Rows are points. Each copy is the shape, with its points in the same order, stretched, turned, moved and blurred by noise. Say if it was mirrored as well.
In the rows, 128 means zero.

Shape (5 x 2):
[[114 230]
 [137 104]
 [105 104]
 [143 101]
 [142 103]]
Copy 1:
[[186 120]
 [ 98  95]
 [ 96 119]
 [ 98  90]
 [ 92  86]]
Copy 1 is: only turned
Copy 2:
[[249 134]
 [ 89 145]
 [ 91 179]
 [ 81 141]
 [ 82 143]]
Copy 2 is: only turned

Shape:
[[ 82 104  94]
 [ 67 151 130]
 [178 152 129]
 [174 153 161]
 [193 160 140]
 [111 104  63]
 [125 115 162]
 [160 110 147]
 [ 72  46 137]]
Copy 1:
[[192 172 134]
 [153 159  62]
 [ 89  76 127]
 [ 59  80 120]
 [ 70  58 124]
 [210 152 153]
 [ 86 134 131]
 [ 85 114 162]
 [152 210 191]]
Copy 1 is: mirrored
Copy 2 (9 x 3):
[[ 73 153  87]
 [127 201  79]
 [164 104 198]
 [203  91 171]
 [187  97 209]
 [ 49 119 137]
 [175 109  88]
 [172  74 127]
 [109  99  16]]
Copy 2 is: mirrored
Copy 3, 9 rows:
[[148 167 153]
 [140 116 162]
 [102 154  91]
 [119 120  85]
 [100 137  87]
 [142 190 136]
 [159 138 102]
 [140 151  80]
 [214 168 132]]
Copy 3 is: mirrored
Copy 4, 9 rows:
[[102 141  62]
 [165 176  82]
 [103 135 157]
 [142 117 164]
 [104 129 177]
 [ 58 150  75]
 [150 101 116]
 [113  86 134]
 [130  66  48]]
Copy 4 is: mirrored

Shape, 8 rows:
[[118  65  85  88]
 [ 74 172 145 129]
 [ 89 100 148 113]
 [124 127 120 195]
 [136 135 108 107]
 [213 145 133  89]
 [  7 141 190 108]
 [ 60 124 170 133]]
Copy 1, 8 rows:
[[ 79  54  88  83]
 [146 191 130 116]
 [122 120 124  80]
 [188 151 120 145]
 [107 113 117 137]
 [ 93  79 169 184]
 [128 203 131  43]
 [146 166 140  74]]
Copy 1 is: mirrored
Copy 2, 8 rows:
[[190 172 127  83]
 [164 117 122 182]
 [172 142  94 132]
 [113 176 126 165]
 [147 130 149 120]
 [ 85  79 160  77]
 [214 115  60 193]
 [172 136  78 167]]
Copy 2 is: mirrored

Shape, 8 rows:
[[164  62  60 144]
 [100 129 209 152]
 [102  96 146 191]
 [107 177  42  62]
 [212 131 130 137]
 [154 136 129 123]
 [191 146 137 160]
 [112 115  89  88]]
Copy 1:
[[142 127  63 148]
 [121 155 200 113]
 [148 186 145 136]
 [118  84 137 229]
 [ 71 127 108 113]
 [ 98 123 133 149]
 [ 83 144 127 135]
 [143  91 137 175]]
Copy 1 is: only turned
Copy 2, 8 rows:
[[ 83 184 220 108]
 [111  22 109 109]
 [ 57  74 171  99]
 [129 146 177 240]
 [117 182  81 105]
 [120 129 116 136]
 [ 92 166  78 110]
 [127 113 188 174]]
Copy 2 is: only turned

Shape, 10 rows:
[[128  80  91 127 115 127]
 [121 103  81  92 145 189]
 [157 163 180  89 164 219]
 [109 117 183 143 183 166]
 [167 164 156 159 105 132]
 [138 150  75 105  78 167]
 [120 128 108 134 174 158]
 [123 102  79  99  84 112]
 [ 76 167 108 110  80 145]
 [127  80 132 128 132 220]]
Copy 1, 10 rows:
[[143 114 137 181 163  60]
 [ 86  94 104 203 166  98]
 [ 72  84 141 120 112 218]
 [ 87 117 173 118  67 151]
 [166  74 165  79 117 163]
 [154  56  78 181 169 128]
 [ 86 101 135 132 123 104]
 [173 115  95 190 180  66]
 [166  76  46 184 105 147]
 [ 97  69 155 201 117 136]]
Copy 1 is: mirrored
Copy 2, 10 rows:
[[117 120  88 191 108  98]
 [ 82 159 163 166  34 105]
 [134 215 246  52  78  73]
 [ 88 191 135  38 151  92]
 [209 168 144 136 173 119]
 [182 160 153 219  41 131]
 [ 79 163 155 124 117 147]
 [150  96  94 220  72 105]
 [178 163 102 167  47 150]
 [108 219 130 123  65  53]]
Copy 2 is: only turned
Copy 3, 10 rows:
[[ 96 101 153 130 142 174]
 [151  52 180 118 111 154]
 [185  58 114  90 133  33]
 [169  97  75 111 153  91]
 [110 157 107  98 143  72]
 [110  97 185 129 102 115]
 [166 109 150  93 127 149]
 [ 89 105 175 151 143 146]
 [131 117 143 174 121  76]
 [126  42 112 123 110 125]]
Copy 3 is: only turned

Shape, 13 rows:
[[ 78 141 107 132 110  82 146 112]
 [178 100  90 100 183 163 174  91]
 [143 151 142 121 114 120  71 137]
 [139 149 135 104 160 129 135 208]
 [172 111 114 123 159 157 112 192]
 [110 124 132 152 102  92 144 141]
 [109 163 122 133 121 107 166 108]
 [129 127 120  68  96 144 136 155]
 [159 114  87 101 168 209 137 171]
 [100 125 163 119 127 141 111 153]
 [128 127 137 114 134  95 151 136]
 [103 148  99 144  99 138 173 107]
 [ 92 125  74 134 146 142 145 128]]
Copy 1, 13 rows:
[[166 105 164 115 152 166 130  92]
 [ 64 118  29 138 110 199 154 163]
 [120 153 150 128 100  90  73 112]
 [191 178  85 171 121 106  70 161]
 [150 145  55 133 123  79  93 185]
 [163 109 121 131 167 110 108  91]
 [132 123 122 137 141 179  88  90]
 [112 170 137 166 178 105 111 164]
 [103 131  53 143 135 123 101 249]
 [140 121 135 178 127 102 111 168]
 [149 145 105 153 134 142 123  95]
 [104  96 125 120 180 167  93 121]
 [150  83 121 106 145 169 131 178]]
Copy 1 is: only turned
Copy 2, 13 rows:
[[161 220 107 113  97 138  93 115]
 [ 63  47 119 158  83 169 106 207]
 [185 124 147 159 177 128 180  94]
 [121  95 101 103 153 175 150  27]
 [ 91  62  96 151 199 159 143  90]
 [135 183 113 127 147 102  96  89]
 [150 166 111 132  72 126 118 102]
 [112 174 137 114 141 147 204 124]
 [ 69  59  63 137 147 173 173 150]
 [162 128 118  78 149 113 162 108]
 [128 138 140 115 119 141 108  95]
 [125 191  81 142  83 105 130 140]
 [123 163  55 120 107 162 101 151]]
Copy 2 is: mirrored
Copy 3:
[[181 111  87 124 100  90 145 125]
 [113 148 160 148 211 110 205  89]
 [ 98 122 119 115  98 156 120 183]
 [106 112  87 145 160 207  86  90]
 [ 67 109 118 109 158 185 119  89]
 [151 124 104 100 111 109 102 114]
 [177 145 111 137 126 124 146 130]
 [ 94 145 104 165 105 155 128  74]
 [ 72 104 146 137 163 197 171  52]
 [115  90 124 146 124 156  95 127]
 [141 137 100 139 149 121 110 121]
 [169 137 133 118 102 120 168  93]
 [152  78 118 121 118 119 182  82]]
Copy 3 is: mirrored
Copy 4, 13 rows:
[[118 101 117 174 102 129  83 179]
 [172 141 133 155 221 156 117  88]
 [ 90 133 137 115 133 126 119 109]
 [110 202 112 122 148  97 139 180]
 [109 195 129 102 201 148 149 121]
 [134 122 106 128 113 138 141 167]
 [148 105 120 137 120 104  93 162]
 [105 151  64 173 157 113 101 143]
 [136 196 102 120 213 140 105 116]
 [116 191 104 132  98 108 134 147]
 [129 139 124 146 131 117 134 157]
 [155 106  96 137 139 132  77 156]
 [130 145 108 160 159 158  69 160]]
Copy 4 is: only turned

Shape:
[[ 98 171  84 175 120 151  78 140 117]
 [121 107 178 132 157 131 153 161 135]
 [121 102  60 148 106 179 114 155 171]
 [ 99 109 135  95  76 143 128 169 104]
 [147  95 112 100 149  99 134 149  95]
 [125 145 136 178  87 116 166 158 146]
 [148 161 148 138 124 115  97 145 143]
 [210 106 129 100 142 115 161 160 126]
 [133 108 122  68 167 128 154 165 147]
 [ 89 131 117 122 155 182 148 118 105]
 [156 136 144 164 118 160  80 161  93]
 [136 109 151 148 131 151 110 101 154]]
Copy 1 (12 x 9):
[[ 83 113 120 160 132 188 141 162 127]
 [139 131 112 163 131  72 148 105 166]
 [ 75 149 133 124 146 130 128 218 114]
 [ 84 100 110 157 142  85 102 171 142]
 [109 131 149 144 179 125 122 106 166]
 [139 131 176 172 111 122 120 127 114]
 [111 125 121 118 111 145 132  78 135]
 [143 154 153 107 174 107 103  73 116]
 [133 111 126  84 176  83 145 125 177]
 [153 120  86 141 160 107 125 179 167]
 [ 87 145  95 174 124 139 106 113 102]
 [118 170  91 139 103 116 112 127 143]]
Copy 1 is: mirrored
Copy 2, 12 rows:
[[ 94 184 123 160 107 145 118 196 153]
 [158 140 136  99 189 100  91 103 128]
 [120 113 117 178 147 203 108 172 134]
 [147 147 158 133 141 116 126 128  59]
 [112 160 145 140 154 144 127  69 113]
 [198 143 106 127 123 130 153 134 127]
 [156 183 157 155 152 101 147 145 138]
 [162 140 171 146 163 136 131  48 147]
 [130 147 174 110 178 160 109  69 114]
 [105 115 141  87 116 135  86 140 136]
 [125 169 143 187 132  86  97 160 151]
 [144 117 124 143 176 106 144 156 171]]
Copy 2 is: mirrored
Copy 3:
[[ 47 163  71 127 137 156 180 184 196]
 [163 176  99 113 128 113 137  65  96]
 [106  81  76 113 145 139 236 180 116]
 [114 130  85 126  66  77 136 148 111]
 [107  93 122 151  64 115 162 101  68]
 [124 142  61 177 181 138 100 118 135]
 [102 168 104 140 133 180 136 165 125]
 [130 112 117 160 111 140 171 109   7]
 [167 136 140 152  76 125 204  96  66]
 [101 165 142  90 134  67 194  88 156]
 [ 60 178  52  74 131 129 151 162 107]
 [113 122 145  68 170 146 146 123 129]]
Copy 3 is: only turned

Shape, 16 rows:
[[128 188 120 111  16 130 118 120 106 129 124]
 [ 82 155 145 146 170 148 100 132  92 105 113]
 [153 118  98 170 168  38 117 190  91 110 116]
 [135 104 164 134 169 140 121 106 208 126 132]
 [157 135 165 169 164 127 122 111  97 111 124]
 [151 112 141 131 129 126  68 119  89 104 113]
 [157 123 160 131 133 142 109 132  82 120 111]
 [162 107 118 101  97 117 125 107 102 107 122]
 [157 104 104 110 167 120 122 196 155 100 118]
 [136 117 136 149 153 144 125 158 149 196 136]
 [156 124 126 140  99 148 128 137  94 113 132]
 [148 114 157 104 131 100 135 173 132 140 129]
 [156 154  98 108 115 127 121 130 102 159 115]
 [103 103  86 111  88 142 128 131 103 111 123]
 [158 106 144 131 123 145 103 158 108 112 178]
 [ 88 136 123 113 164 145 130 185 137 121 243]]
Copy 1 (16 x 11):
[[158 131 227 178 100 152 100 143  93 106 121]
 [ 60 143 134 141 113 121 111 103 122 118 172]
 [117 105  45 117 107 144 153  76 140  62 119]
 [ 97 112 100  62 132 100 169 166 143 186  99]
 [ 85 102  79 106 112 155 139 137 103 137 181]
 [ 91 139 108 129 109 148 150 124  67 167 133]
 [104 107 104 123  99 148 112 124  91 158 153]
 [139 154 110 134 120 142 136 152  72 154 113]
 [135 107  51 104  79  82 148 116 147 147  98]
 [127  58 101 109 120 122 124  95 192 163 121]
 [121 102 112 162 112 130 117 149  91 138 153]
 [145  98  95  96  93 126 111 116 158 146  82]
 [158 121 121 139  87 150 125 100 137 139 149]
 [129 161 148 189 143  97 111 137  96 131 114]
 [ 97  94  73 155  91 128 113 153 115 167 123]
 [ 75 104  67 178  86  83  87 143 226 152 107]]
Copy 1 is: mirrored
Copy 2, 16 rows:
[[104 138 109 159  87 176 160  32 193 131 175]
 [135 118 150 106 163  73 138  85 112 145 156]
 [103 195 134 101  77  46 213 136 139 205  63]
 [ 78  97 128 107 115  97  75 193  68  86 139]
 [ 95 123 174 106 152  91 101 119 129 180 109]
 [ 99 156 101 130 155 102  92  88 114 146 113]
 [ 96 137 141 103 166 135 106  98 112 164 111]
 [117 153 114 108 111 143  99  96 141 133  88]
 [120 156  93  55  73 104 141 155  56 151 116]
 [ 85  97 135 146 127 147 165 157  62 146  94]
 [114 147 151 117 106 158 121  75 114 162 119]
 [ 62 136 121  78 108 131 166 142  99 124  90]
 [133 108  94 134 124 145 146 107 143 169  97]
 [157 160 125 126  93 157 139  74 114 116 113]
 [ 80 132 127 107  84 138 109  66  55 140  94]
 [106  69 136  84  24 100 158  50   7 101  87]]
Copy 2 is: only turned

Shape:
[[146 158 130  76 130 105  88 135 110 139 141 150]
 [146 117 167 127  52 125 135 128 110 159  83 137]
 [111 151 137 121 142 166  89  91 178 144  98 113]
 [ 76 124 115 116 122 148 114 160 189 154  96 130]
 [129 106 141 144 110 121 150  79 150 154 105 168]
 [151 146  27 126 103 119  97  57 101 122 110  76]
 [181 121 112 130 150 179 126 134 132 101 107  36]
 [118 155 156 173 112 164  95 145 150 164 106 125]
 [132 141 132 152 125 106 140  86 198 118 143 118]
 [118 189  60 133  99  84 141  80 109 109 113 136]
 [134 141 150 142 132 173 180 110 133 105 134 122]
 [121 153 135 114 107  83 125 152  79 106 100 134]
 [112  90 142 106 114 144  77 150 208  94 133 120]
 [111 172  86 103 134  68 115 101 205 196 112 142]
 [104 163 164 114  69 110 114 135 102 175 137 133]
 [145  83 134 143 151 114 108 118 116 150 129 118]
 [121 132 139 110 164 104 104 108 156 137 130  84]]
Copy 1 (17 x 12):
[[143 150  74 145 145 125 111 136 141 155 175 161]
 [129 167 185 185  95 164 151 140  75  81 191 138]
 [151 132 116  90 113 113 165 195  74 102  67 156]
 [131 162 116  90 142 177 156 173  49 104  78 138]
 [156 138 211 161 119 131 121 156 135  62 125 162]
 [179  83 153  64  55 124  69  64 105 109 133 178]
 [ 71 110  73  77  76  96 150 117  76 106  65 138]
 [112 131 121 126  98 166 179 192  65 129  97 159]
 [145 103 176 143 132  88 123 130 103 103  51 162]
 [202 125 192 130  80 150  68  80 128 150 151 133]
 [ 86 155 162 138 103 108 132 185 116 123  98 106]
 [142 148 122 160 116 174 130  91 127 164 210  97]
 [ 98 157  96  58 187 116 172 146  74 122  83 183]
 [219 112 144 158 133 127  91 120  85  83  60 170]
 [133 141 135 190 121 165 127 170  74 142 200 120]
 [112  89 108 131 132 133 128 123 154  94 140 161]
 [138  85  84 129 142  91 138 130 102 115  95 128]]
Copy 1 is: mirrored
Copy 2:
[[ 89  85 126 142 143  97 134 148 157 128 119 168]
 [ 84  73 115 201 144  94 118 103  91 114 127  84]
 [152  92 130  90 161 155 181  85 121  78 156  99]
 [158  84 145  84 211  99 136  56 103 125 165 112]
 [122  65 140 163 111 146 101  86 102 130 170  93]
 [101 172 159 159 115 149 207 130  81 142 165 145]
 [135 191  88  98 134 126 176 154  68 125 117 104]
 [134  99  89 119 152  95 180  93 144 106 153  73]
 [162  97 113 138 114 144 134 121 106 107 205 137]
 [106 156 177 194 122 110 143 133 139 134 192 128]
 [157 127 112 155 112 127 115 157 126 146 138  64]
 [ 72 160 127 184 155  81  90 121 156 128 114 132]
 [180  96 103  93 169 104 139  79  80 123 125 187]
 [120  37 174 101 181 131 146  85 114  84 249 150]
 [ 91  55 103 196 171  97 144 136 165 131 140 108]
 [ 96 119  92 120 118 150 116 105 115 157 129 133]
 [122 117 104 101 161 166 135 116 128 102 153 146]]
Copy 2 is: only turned
